Rows are points. The last column is the point's height on a tilted bowl or saddle (a function of degree 2), plus a little noise. Count its main directions that bend up, bend down and stay straight.
In the rows, zero is written as 100.

Points (12 x 3)
[[161,96,16],
[63,50,76],
[96,94,128],
[109,150,111],
[113,134,119],
[61,152,80],
[90,29,45],
[29,125,28],
[115,173,79],
[90,126,127],
[142,141,75],
[67,65,97]]
Directions: 0 up, 2 down, 0 straight

Points (12 x 3)
[[72,97,102],
[92,135,114],
[134,84,72],
[140,30,46],
[191,98,154],
[45,102,150],
[44,118,169],
[138,107,88],
[66,114,125],
[102,98,78],
[124,194,143],
[94,62,54]]
Directions: 1 up, 0 down, 1 straight

Points (16 x 4)
[[91,103,84,97],
[108,98,140,94],
[87,121,128,95],
[134,55,108,78],
[72,99,70,90],
[22,64,50,41],
[114,107,104,94],
[117,39,94,78],
[116,114,104,90],
[70,195,103,5],
[150,101,60,44],
[129,128,57,49],
[113,59,97,92],
[78,75,109,106],
[104,108,87,93],
[115,159,117,54]]
Directions: 0 up, 3 down, 0 straight

Points (26 x 5)
[[69,55,68,149,96],
[90,91,46,13,96],
[132,128,55,122,87],
[92,68,114,154,67],
[172,72,68,127,26],
[99,25,74,83,39],
[33,91,79,70,53],
[150,98,83,134,55],
[172,115,88,130,78],
[158,140,107,151,83],
[15,66,72,106,115],
[115,119,161,71,75],
[45,67,70,106,91],
[61,67,67,125,96],
[102,50,60,72,60],
[86,52,78,100,57],
[110,70,90,101,62],
[56,55,167,120,27],
[135,69,56,13,150],
[129,86,175,133,54],
[106,189,7,104,143],
[131,193,136,119,134],
[51,82,69,61,55],
[93,115,97,143,91],
[78,82,132,134,67],
[100,71,160,86,34]]
Directions: 1 up, 1 down, 2 straight

Points (38 x 7)
[[105,89,88,56,104,108,106],
[101,99,91,89,87,152,115],
[59,76,92,112,45,105,115],
[56,122,132,86,87,130,155],
[100,21,105,60,104,59,143],
[106,116,101,33,91,106,130],
[114,124,102,80,93,77,104],
[91,79,139,104,116,83,112],
[101,65,85,106,106,106,89],
[61,106,67,85,91,106,123],
[87,165,118,43,100,26,172],
[82,66,69,66,62,116,132],
[111,132,56,69,79,103,118],
[129,113,93,63,103,80,101],
[70,152,169,61,92,109,195],
[89,119,76,80,86,128,115],
[105,145,117,52,36,117,169],
[127,140,90,93,118,94,101],
[101,97,57,104,116,88,89],
[92,67,100,130,87,54,99],
[82,46,117,81,102,100,117],
[86,105,34,109,147,83,105],
[79,98,149,85,109,49,135],
[120,105,94,94,91,125,97],
[33,105,84,147,70,104,152],
[91,94,110,106,71,46,108],
[75,125,115,149,159,48,173],
[112,117,103,88,71,126,112],
[45,87,88,85,96,92,131],
[69,65,147,110,102,82,124],
[77,98,125,107,147,128,129],
[105,134,122,106,106,113,118],
[67,83,82,67,144,81,117],
[61,69,101,82,113,82,118],
[144,85,68,119,74,101,96],
[109,106,80,66,114,100,94],
[90,94,88,195,95,122,128],
[82,117,59,128,129,112,109]]
Directions: 5 up, 0 down, 1 straight

Points (70 x 9)
[[113,113,128,110,87,115,77,105,87],
[85,84,147,105,130,99,100,97,86],
[94,97,48,96,144,121,94,80,71],
[118,104,147,104,155,58,86,97,88],
[122,112,121,110,49,64,110,58,71],
[108,73,128,55,104,114,102,115,68],
[105,97,51,133,72,121,101,74,76],
[95,95,109,80,132,96,84,155,78],
[40,127,108,108,50,75,139,67,34],
[79,92,101,86,111,130,114,107,80],
[116,128,95,83,69,122,98,75,76],
[41,114,81,101,129,108,92,136,76],
[90,93,139,84,71,149,110,76,73],
[82,117,57,148,108,86,80,63,61],
[77,90,131,70,150,78,115,128,73],
[126,146,78,145,92,113,93,134,63],
[114,109,75,19,118,99,105,113,45],
[67,37,57,103,139,109,75,120,73],
[122,89,56,134,192,126,136,142,42],
[89,126,135,159,131,99,145,90,61],
[114,135,46,133,95,124,107,114,64],
[88,108,106,82,85,108,150,119,64],
[74,68,52,79,99,66,107,98,74],
[106,123,109,113,91,105,103,89,85],
[94,124,139,52,114,51,75,58,49],
[107,102,131,77,55,136,110,122,64],
[64,34,43,60,140,90,127,70,52],
[100,115,52,64,58,92,108,110,61],
[71,77,137,104,90,89,108,34,71],
[128,138,79,129,92,124,60,28,62],
[130,89,134,109,97,108,98,60,93],
[21,74,101,106,71,108,67,62,48],
[108,62,144,84,117,83,92,71,82],
[62,163,144,132,131,41,109,78,62],
[91,127,190,104,82,49,85,157,63],
[120,117,121,80,126,117,75,152,69],
[96,91,128,82,111,108,148,88,68],
[120,96,103,142,142,53,86,97,86],
[110,128,100,106,111,74,32,107,67],
[111,75,16,71,90,83,102,156,63],
[119,95,76,115,120,88,107,84,82],
[72,85,103,114,69,46,100,139,74],
[105,95,44,108,119,142,157,71,55],
[66,140,91,63,74,124,129,145,47],
[53,136,126,143,113,156,54,140,46],
[85,96,173,82,125,140,134,108,51],
[118,90,27,124,93,98,74,136,68],
[91,51,72,62,83,116,124,102,75],
[109,151,159,117,71,104,102,152,57],
[122,56,90,40,22,69,94,104,30],
[121,139,72,81,149,83,114,139,63],
[116,96,111,93,59,57,122,151,59],
[106,30,89,33,128,104,160,124,35],
[67,85,90,133,123,62,86,120,88],
[165,78,79,81,123,121,130,120,58],
[131,161,107,57,67,147,111,138,32],
[108,162,108,59,120,167,104,105,43],
[119,111,90,151,145,46,94,5,37],
[106,78,161,86,66,73,106,64,76],
[162,92,167,81,51,150,91,146,40],
[71,54,100,91,105,161,126,63,66],
[63,60,75,140,48,89,123,108,66],
[56,105,68,121,90,123,143,136,65],
[169,84,153,89,90,69,100,108,72],
[108,101,89,113,75,100,117,153,75],
[129,107,73,141,124,123,120,123,71],
[48,164,46,99,120,49,96,129,52],
[173,104,67,135,90,55,59,148,41],
[67,66,131,85,85,93,91,80,75],
[56,154,107,66,90,155,176,79,7]]
Directions: 0 up, 6 down, 2 straight

Points (72 x 9)
[[145,82,66,83,94,104,82,112,118],
[98,90,120,122,119,78,51,115,96],
[83,51,54,67,72,93,72,114,80],
[116,93,72,109,71,116,146,122,121],
[122,109,63,82,139,80,180,101,176],
[44,133,84,72,70,54,93,152,146],
[61,60,75,60,90,92,88,114,77],
[96,96,49,77,59,96,172,148,126],
[163,87,83,150,118,54,89,96,193],
[92,54,78,127,185,111,90,95,104],
[126,96,102,75,79,64,124,76,130],
[113,115,102,126,107,21,95,99,183],
[61,158,85,129,19,71,70,146,152],
[122,165,84,110,79,63,75,131,152],
[50,85,148,115,84,96,63,91,96],
[103,83,86,58,70,116,47,94,102],
[102,123,102,108,75,118,162,67,142],
[129,110,147,94,129,70,171,101,174],
[92,87,122,155,159,126,90,51,166],
[115,96,112,116,141,99,67,140,71],
[138,29,141,152,47,78,102,110,109],
[62,114,75,122,31,86,89,100,92],
[86,141,116,162,97,118,24,86,116],
[145,109,103,64,102,74,114,33,159],
[125,108,91,89,111,101,91,145,88],
[149,38,115,102,86,89,107,66,103],
[123,125,102,107,121,99,77,98,111],
[110,56,82,76,137,134,124,72,116],
[120,99,77,114,87,195,116,56,162],
[44,79,85,55,105,101,100,129,79],
[110,98,63,116,134,56,137,94,165],
[80,110,116,67,71,73,109,104,113],
[88,108,193,37,54,118,64,115,139],
[100,135,144,149,71,95,69,134,121],
[106,32,94,18,85,25,92,83,140],
[114,141,90,83,118,153,110,37,166],
[94,83,102,58,58,119,107,61,68],
[143,76,76,58,105,116,96,65,129],
[62,85,126,70,88,123,120,117,90],
[117,121,173,88,109,67,77,69,117],
[107,81,40,104,127,136,89,109,89],
[137,161,116,73,134,79,77,107,136],
[77,81,141,68,39,107,119,78,51],
[75,77,62,89,106,117,128,90,90],
[113,170,100,155,89,95,141,159,177],
[133,68,138,131,132,71,105,58,142],
[117,149,102,132,39,76,65,90,125],
[91,101,108,107,50,128,185,91,130],
[88,73,36,125,84,121,110,122,83],
[147,100,72,151,61,146,149,50,183],
[123,100,144,62,43,137,108,107,104],
[155,106,82,72,85,102,56,86,141],
[91,71,100,103,52,72,89,83,78],
[119,69,76,39,47,39,137,180,161],
[143,169,63,92,115,102,91,56,186],
[61,107,112,130,104,75,135,110,133],
[88,130,100,160,103,136,52,131,101],
[91,134,101,60,114,94,83,78,131],
[78,98,135,56,73,105,126,70,91],
[84,84,93,139,45,86,106,98,90],
[125,59,103,122,70,85,92,112,100],
[79,132,78,100,116,86,81,63,138],
[130,92,105,77,107,56,36,113,130],
[103,145,124,115,124,91,111,113,125],
[110,103,98,78,164,118,115,78,125],
[130,71,167,109,44,97,128,91,71],
[144,135,115,150,15,97,86,92,122],
[84,121,144,84,76,111,135,85,112],
[105,65,117,88,115,141,122,45,112],
[106,120,103,98,91,54,140,79,162],
[147,129,102,127,111,69,34,87,147],
[82,46,77,58,77,123,109,70,66]]
Directions: 5 up, 1 down, 2 straight

Points (66 x 9)
[[144,104,118,128,137,55,71,123,28],
[41,39,77,129,82,84,102,122,5],
[147,91,143,56,98,108,93,47,40],
[112,113,74,125,89,151,110,172,77],
[80,78,107,86,66,134,122,79,95],
[62,105,93,103,118,107,97,109,122],
[113,99,87,144,158,87,73,93,32],
[86,89,119,89,97,62,113,120,87],
[128,98,136,86,91,123,129,115,110],
[127,76,69,90,78,120,102,74,77],
[101,103,86,79,89,118,87,112,123],
[97,111,146,73,97,97,122,74,100],
[108,113,76,134,108,42,99,89,38],
[142,73,89,103,128,112,86,119,72],
[120,93,146,132,159,122,92,46,37],
[112,92,94,91,96,81,158,121,94],
[77,85,104,119,117,106,81,76,85],
[115,140,128,87,122,95,69,115,95],
[95,117,97,113,72,94,166,101,90],
[153,116,103,104,129,86,108,76,66],
[102,117,111,119,64,82,111,128,103],
[132,78,81,52,119,102,134,92,80],
[75,109,133,142,69,146,147,78,64],
[58,123,60,91,74,111,116,131,116],
[115,91,195,81,118,146,90,139,65],
[106,96,90,137,76,86,84,85,72],
[110,62,120,106,104,128,86,85,84],
[58,138,63,147,97,97,105,102,62],
[121,170,132,71,76,99,47,118,53],
[135,60,49,91,118,137,117,130,58],
[86,153,113,115,71,114,82,102,103],
[132,64,72,96,93,127,93,129,83],
[95,79,146,84,132,99,116,75,86],
[105,64,149,117,102,80,115,97,63],
[134,87,90,113,56,161,103,42,19],
[108,150,129,85,88,72,69,110,81],
[126,88,147,151,91,145,111,78,55],
[93,124,69,96,86,101,100,87,106],
[95,100,43,124,51,64,95,144,57],
[73,94,119,116,91,126,114,128,119],
[83,111,77,78,88,96,89,131,121],
[28,109,92,132,146,88,93,102,70],
[53,115,86,89,96,117,112,124,134],
[69,68,108,87,92,94,88,160,87],
[118,114,147,92,122,144,81,140,98],
[68,125,115,78,138,59,95,104,91],
[124,101,98,123,115,94,105,107,93],
[89,88,128,119,157,118,70,112,88],
[126,95,95,111,119,140,130,102,98],
[100,121,106,113,152,74,131,118,88],
[88,93,114,90,91,123,113,98,124],
[66,132,87,105,117,155,133,57,91],
[129,57,137,125,98,96,90,86,58],
[103,133,104,130,80,89,73,97,84],
[121,78,77,37,111,107,69,82,66],
[73,110,127,120,113,95,104,55,81],
[134,46,93,98,119,75,117,48,5],
[118,70,130,100,107,100,71,82,74],
[70,132,42,109,44,99,77,139,72],
[57,94,133,109,48,80,80,138,76],
[72,118,138,137,81,153,140,99,90],
[109,93,68,92,46,60,121,89,71],
[73,111,95,121,93,110,76,109,106],
[160,98,112,119,126,76,104,132,61],
[143,106,33,31,99,73,109,175,46],
[120,102,96,97,111,123,138,131,118]]
Directions: 0 up, 7 down, 1 straight

Points (71 x 9)
[[86,110,61,136,111,54,115,119,75],
[106,74,94,118,122,117,114,133,72],
[76,94,128,94,131,99,122,115,70],
[97,142,113,132,132,78,72,129,78],
[69,58,102,72,143,82,39,141,11],
[110,111,69,72,138,62,107,125,56],
[65,75,99,98,91,143,107,120,57],
[129,114,113,48,100,67,89,120,57],
[100,105,139,84,117,129,103,87,74],
[122,163,179,123,68,40,128,127,23],
[114,164,67,131,124,121,167,93,51],
[108,161,99,93,76,103,87,153,30],
[137,122,74,108,117,121,171,112,45],
[98,88,91,104,118,111,84,89,94],
[75,143,126,151,64,152,114,103,56],
[118,89,98,79,143,113,93,128,65],
[118,86,109,112,112,83,68,74,103],
[79,97,46,111,124,99,97,110,88],
[94,133,94,65,128,100,56,66,58],
[45,59,122,89,66,87,120,112,48],
[72,117,142,59,69,98,108,141,26],
[115,112,107,147,142,156,138,92,72],
[57,98,142,121,146,109,82,94,78],
[105,109,121,99,113,132,163,143,36],
[139,103,105,102,114,85,26,136,83],
[103,49,78,116,115,96,121,127,60],
[84,55,129,78,140,115,79,115,51],
[146,115,50,132,57,107,110,55,65],
[113,86,171,117,54,120,127,102,76],
[99,121,73,84,89,51,131,84,63],
[114,150,90,107,136,164,69,74,72],
[122,125,128,143,64,38,116,100,72],
[87,78,119,95,62,136,73,90,64],
[139,70,79,88,135,49,133,101,74],
[122,43,115,144,80,111,55,86,94],
[160,114,133,98,79,68,132,133,85],
[33,82,127,108,82,109,99,111,64],
[120,131,104,129,105,94,110,136,75],
[105,105,164,115,140,133,97,133,62],
[106,58,122,87,128,117,149,82,67],
[121,102,99,139,127,106,95,109,106],
[127,138,117,156,124,105,83,120,90],
[119,123,77,101,78,64,102,77,79],
[72,95,111,87,106,62,99,120,63],
[106,99,70,78,69,107,111,44,62],
[82,87,145,77,101,74,114,122,64],
[87,114,70,92,93,76,111,74,82],
[93,68,95,89,81,100,141,112,58],
[114,41,75,120,87,81,83,74,83],
[84,95,138,116,76,49,99,102,77],
[118,122,67,84,104,84,117,90,76],
[96,176,99,157,104,100,125,98,65],
[123,105,61,47,53,142,97,82,20],
[154,65,71,91,36,118,115,155,11],
[103,146,75,76,87,154,110,100,51],
[86,135,70,108,53,122,95,109,66],
[102,93,130,129,84,130,113,111,80],
[135,74,96,195,52,79,96,89,77],
[131,130,113,72,83,92,125,113,63],
[66,90,103,100,99,139,101,82,84],
[65,137,103,114,126,48,79,62,75],
[134,68,85,74,83,96,89,148,50],
[103,109,115,88,116,69,129,83,82],
[120,155,117,85,85,89,118,90,60],
[116,99,64,91,98,96,124,131,60],
[60,73,138,93,153,60,138,93,53],
[111,155,96,78,110,77,74,137,48],
[109,158,57,137,76,94,111,102,74],
[100,148,130,71,105,44,98,90,50],
[110,104,97,90,53,76,116,75,74],
[95,92,168,67,92,106,78,113,57]]
Directions: 1 up, 6 down, 1 straight

Points (72 x 9)
[[91,122,114,123,146,68,104,81,88],
[90,93,113,98,62,75,117,139,75],
[134,86,124,107,119,101,76,87,93],
[86,34,80,115,62,65,104,78,64],
[76,71,68,149,138,152,139,83,85],
[156,65,81,105,127,136,86,143,57],
[72,107,146,98,129,113,81,99,101],
[77,115,122,113,100,90,79,110,92],
[100,120,118,113,108,93,109,114,97],
[105,56,139,113,47,102,38,120,97],
[92,62,120,82,75,95,75,116,79],
[110,60,85,100,96,64,96,67,66],
[52,143,59,101,122,86,34,97,5],
[49,79,55,100,101,127,123,94,73],
[121,70,135,102,89,76,148,94,79],
[123,70,100,103,126,107,138,109,90],
[61,104,78,60,73,91,112,125,66],
[154,95,116,87,65,94,161,90,60],
[82,96,43,102,144,64,78,67,19],
[114,111,56,128,106,123,50,112,87],
[146,113,70,36,108,108,112,122,22],
[123,143,71,122,97,152,117,50,146],
[67,76,120,97,90,46,51,114,49],
[102,128,67,138,95,126,71,128,109],
[127,106,130,106,72,93,101,88,95],
[94,77,166,90,130,85,100,70,94],
[127,64,83,106,68,98,32,83,74],
[76,123,112,64,94,45,109,102,60],
[47,132,88,67,128,109,114,72,76],
[128,140,143,110,96,40,89,77,54],
[108,96,125,123,119,131,161,98,99],
[118,117,59,107,53,80,85,81,94],
[98,114,90,88,95,152,110,56,91],
[108,122,159,76,139,119,103,67,79],
[95,95,90,89,121,148,137,92,93],
[98,128,76,67,127,126,68,164,28],
[83,107,143,138,147,84,125,162,74],
[76,120,80,118,115,111,140,150,79],
[163,125,137,45,119,96,93,92,29],
[127,59,49,136,153,124,141,137,47],
[111,86,98,92,76,105,97,128,84],
[66,135,72,74,92,95,128,124,76],
[106,115,71,50,71,72,144,53,44],
[118,144,111,128,140,122,88,70,121],
[73,119,121,108,106,76,138,150,79],
[120,120,71,107,118,120,101,120,89],
[112,46,71,68,127,132,84,91,39],
[76,106,100,67,91,170,85,128,68],
[77,78,50,73,108,66,84,87,26],
[84,120,109,77,61,51,95,67,45],
[138,143,68,57,89,70,112,117,36],
[38,129,92,105,131,88,114,93,88],
[93,31,120,121,94,116,75,88,84],
[92,121,86,137,77,92,89,98,105],
[84,68,131,121,116,103,95,120,96],
[60,142,79,78,121,67,126,107,74],
[117,59,101,127,90,141,119,121,96],
[64,126,83,111,67,115,104,76,104],
[119,94,109,141,88,120,77,88,126],
[106,112,71,101,95,97,103,83,88],
[32,101,130,77,92,50,118,96,90],
[142,99,109,114,114,117,91,117,99],
[130,96,96,116,90,95,118,89,100],
[114,46,131,93,59,83,142,114,78],
[101,120,80,195,144,56,84,109,38],
[16,125,142,65,138,148,113,130,119],
[121,58,89,87,139,87,118,106,83],
[115,59,123,107,96,90,113,76,90],
[84,123,89,114,84,110,129,105,107],
[103,101,105,110,84,66,67,62,67],
[125,79,114,129,65,106,33,125,111],
[101,127,84,116,72,92,118,93,104]]
Directions: 1 up, 4 down, 3 straight
